Each row of a before or after table is a point. One or more steps were done to the points. Then noise was added and the rows were shuffled. The steps act on columns, c1 being the first. Write out the steps. A step turns or swaps two columns, mirrors them in a line or flattens them onto one, adds a multiple of one to another, or multiplies or shifts one. Angles are multiples of 10 degrees, from the lower column toward the higher: turns from -170 to 170, lines from 10 to 170 but not 90. Use the fewest steps. Two steps may share a column if one is a turn and the other turns, adds or multiplies; they go together, in the order done. Otherwise the lowest column goes first.

Before, 13 rows:
[[-47 -34]
 [ 87 -10]
 [-78  21]
 [ 41   5]
 [ -8 -26]
 [ 67  12]
 [-30 -45]
 [ -7 -11]
 [ 65  21]
 [ 84  11]
 [-22 -28]
 [ -3 -15]
 [ 50  37]]
After, 13 rows:
[[-27 -21]
 [ -8  -5]
 [ 11  68]
 [ 10  80]
 [  5  41]
 [ 25  66]
 [ 22 -77]
 [-28  -6]
 [-16  -2]
 [-12  87]
 [-35 -46]
 [ 41  50]
 [-46 -30]]
Steps: swap c1 and c2

Before (10 x 6):
[[  48   10   40  -64   19   54]
 [  30  -57   -9  -16    6   87]
 [ -42   57   12    5  -17  -37]
 [ -41    9 -100   45  -53  -18]
 [ -67  -12  -48   17   40  -19]
 [ -38   -8  -15  -12  -43  106]
 [  26  -31   32  -26  -23  103]
 [ -49   60  -65  -10   41  -14]
 [ -30   53  -18   24    3   31]
 [  17   44   30    9   69   31]]
After (10 x 6):
[[  47    8   28  -64  -15   31]
 [  33  -36   19    9    8   -8]
 [  12   41   18  -30  -57   95]
 [ -23  -69    5    8   13  -20]
 [ -43   -5  -23  -13  -56   91]
 [ -21  -73  -71   -5   19  -25]
 [ -31  -20 -113   44   -5   16]
 [ -69   -8  -52   18   24  -32]
 [   3   69  -16  -22  -39   66]
 [ -15  -59  -28   29  -13   22]]
Steps: mirror c1 and c2 in the line at 10 degrees; shift c3 by -10; flatten c5 and c6 onto the line at 120 degrees

Before:
[[ 29  77 -58  22   2  43  27 -20  10  15 -26  16]
 [ 40  11   4 -24 -33  32  42 -21  25   7  73  10]
 [-13  -7  26   5 -10  43   0 -33   3   2  44  42]
 [-24  13  19  -5 -29 -96  10  57  47  23 -22  34]
 [ 17 -10 -23  -8   0 -19  40  -9  35 -33   1  39]
 [ -1 -16   2 -25  37  33   3  66  -2  -7 -10  16]
 [ 31   8 -42 -30  32 -73  11 -26  34  12 -26  36]
 [ 20 -16 -15  27 -13  -6  33 -18 -23  17  -1  36]
 [ 40  61  11  22   1  -7  12 -16 -10  -3  18  96]
 [ 33  52 -15  15  15 -48  10   2  44  -6 -12 -21]
 [-48  64 -11  34 -31 -18  25  -6  -6  15  84   2]
 [ 32  15 -54  47 -32  29 -51  69  25  20   6  23]
 [ 50  24  -3  -2  93  36  33   9 121  23  70  -5]]
After, 13 rows:
[[ -1 -16  12 -25  36  34   4  67  -3  -8  -9   7]
 [-14  -7  62   4 -11  42   0 -34   4   3  43  -1]
 [ 17  -9  22  -8   0 -19  40  -9  34 -34   1  40]
 [-24  13  31  -5 -30 -97  10  56  47  22 -22  -1]
 [ 29   8   2 -31  33 -72  10 -26  33  13 -27  55]
 [ 40  61  95  22   1  -9  12 -15 -10  -1  18  39]
 [-48  63  21  34 -31 -17  26  -6  -5  14  84  11]
 [ 29  77 -23  21   3  43  28 -19  11  15 -25  58]
 [ 33  51 -29  15  15 -49  11   2  44  -6 -12   4]
 [ 40  11  32 -25 -34  31  41 -22  25   5  73   2]
 [ 20 -16  24  27 -13  -6  34 -18 -23  18  -1  32]
 [ 33  15  -5  47 -32  29 -51  69  25  20   6  59]
 [ 51  23  15  -2  93  35  32   9 121  22  70   1]]
Steps: turn c3 and c12 by -60 degrees; add 0.3 times c11 to c3

Before:
[[   9   -2  -84   54   -4   18   75   72    0  -52  -84  -12  -31  -16
   -24   26  -28   12  -46  -33]
 [ -16   45    1   16   38   29  -39  -25  -24  -60   -3  -13   18   -3
    46    7   18   14  -14  -29]
 [  28  -22   13  -12  -18   30  -12    4   29   43    9  -40  -61   30
    64   38  -13   21   36  -18]
 [   9  -34   38   11   11   43   28   20   -5   54   16  -18  -54   31
    20   39   16   38   68  -32]
 [ -46   77  -15   61   -3   -4  -43  -28  -10  -15   36    7    9  -21
    27   -7   11   29  -25    6]
 [ -31   23    3   48   -6   40  -42   -6  -26  -36    5   23  -30    7
    44   21   36  -14  -35  -11]
 [ -31    3  -27   32   20   38   -5  -37  -28   25  -11   16   28  -51
    33    9    6   -1  -29   -4]
 [  13  -25   -8  -44   19   21    9   24   27   46   51    0  -48   47
    42   47   26   19   57   -1]
 [ -18   58  -20   42   38   29    6  -40   -5    9    4  -12   -7  -30
    47  -29   34  -38   -2   -1]
 [  -3  -39  -79   59  -47   35   34   96   -6  -56 -121   -8    1  -20
    -6    3   20   31    0  -23]]
After (10 x 20):
[[  13  -24   -9  -42   16  -23   10   24   24   46   38    3  -47   45
    31   50   26   22   55   -3]
 [ -45   73  -16   62    0    5  -44  -29  -10  -16   31    7   12  -24
    21   -6   11   31  -28    6]
 [ -33   22    4   48   -5  -41  -44   -5  -26  -35    0   21  -30    9
    18   21   40  -14  -36  -12]
 [ -18   61  -20   40   38  -28    7  -41   -7   10   -3  -13   -6  -30
    20  -29   35  -37   -2    0]
 [   8   -2  -85   58   -6  -16   78   70    0  -53  -72  -12  -33  -14
   -37   27  -29   12  -46  -33]
 [  26  -23   15  -13  -19  -28   -9    3   28   42   -1  -38  -58   32
    26   35  -12   22   35  -17]
 [ -14   43    0   17   38  -30  -41  -24  -23  -60  -10  -13   18   -4
    14    4   19   16  -10  -29]
 [   9  -36   39   10   12  -41   29   20   -5   55   13  -17  -51   32
    13   38   14   36   68  -31]
 [  -2  -38  -79   59  -46  -33   35   93   -7  -57 -115   -9    3  -21
   -44    1   18   29    0  -23]
 [ -34    1  -26   30   18  -38   -4  -36  -28   23  -16   15   31  -54
     9   10    6   -2  -30   -3]]
Steps: multiply c6 by -1; multiply c15 by 0.4; turn c11 and c15 by 20 degrees
